Each point is reached from the start by the listed moves, each made 0, 1 or 2 times, or once backwards (-1), plus a little noise. Is the number of moves made odd or even? Then give how often each move was made.

Moves:
(1): [ 0.03  2.88 -1.43 -0.06  1.39]
(2): [0.42 0.37 1.38 0.55 0.04]
(3): [ 1.29 -0.80 -0.16  0.73 -0.76]
Start: [ 0.16  0.19  0.78 -0.89  0.72]
Points:
[3.58 2.17 1.86 1.70 0.61] => odd (1, 2, 2)
[ 2.64 -4.08  1.95  0.68 -2.13] => odd (-1, 0, 2)
[ 0.82 -1.04 -0.65 -0.75  0.00] => even (0, -1, 1)
[ 2.44  4.03 -3.71 -0.14  1.94] => odd (2, -1, 2)

Moves:
(1): [ 0.87  0.20  0.17 -0.70 -0.10 -0.20 -0.63 -0.52 -1.38 -0.50  0.16  0.91
 -1.08  0.21]
(2): [ 1.45  0.55 -0.16  0.28  0.30 -1.68  0.13  0.34 -0.87  0.12 -0.10 -0.12
 -0.27 -1.41]
(3): [ 1.05 -0.65  0.59  1.09  1.12 -0.63  1.84  1.46  0.05 -1.00  0.03  0.67
  1.21  0.85]
(4): [-0.40 -0.59  0.48  1.43  0.50 -0.80 -1.43 -0.11 -0.30  0.51 -0.84 -1.25
  0.20  0.41]
(5): [ 0.49 -0.64  0.21  0.87  0.73 -2.36  0.80  1.37 -1.52  0.66  1.82  0.18
 -1.14  0.77]
(6): [ 0.97  0.81 -1.48  0.36 -1.11  0.62  0.96 -0.30 -1.51 -2.51 -0.76  1.06
  0.99  0.10]
(7): [-1.09  0.00 -0.62 -0.78 -0.69  0.03 -0.70 -1.57 -0.34 -1.06  1.61  0.26
  0.64  1.41]
(8): [ 1.01  0.93  0.46  1.94  0.29 -0.30  0.58  0.62  1.18 -0.72 -0.52  0.50
  0.47 -0.19]
(9): [-1.51 -0.26  0.81 -1.02  0.81  1.01  0.09  1.51 -0.16 -0.40  0.77 -1.33
 -0.25  0.37]
(10): [-0.32  0.98  0.44  0.12 -0.28 -1.02 -0.20  0.15 -0.55  0.23 -1.31  0.06
 -0.80 -1.47]
(11): [-0.73 -0.27 -0.14 -0.66 -0.48  0.63 -0.63 -0.37 -1.45  0.28  0.84  0.33
  0.60  0.33]
Start: [-1.25  0.04 -0.10  0.68  0.25  0.96 -0.04 -0.56  1.02  0.13  0.67  0.35
 -1.57  0.49]
Points:
[-2.64  3.25 -2.80 -3.78 -2.66  5.37 -1.73 -2.71 -3.45 -6.79  0.51  0.04
 -0.87  0.05] => odd (1, 1, -1, 0, -1, 2, 1, 0, 2, 0, 0)
[-3.44 -5.02 -0.75  3.29  3.22 -1.19  3.33  5.15 -6.86 -5.15  6.80 -1.87
  3.15  8.63] => odd (-1, 0, 2, 2, 2, 2, 1, -1, 2, -1, 1)
[-4.90 -0.69  0.68  0.61 -0.74  2.14 -3.00 -1.62 -1.83  1.31  0.33 -0.04
 -0.69  1.51] => odd (0, -1, 0, 1, 0, 0, 0, 0, 0, 1, 2)
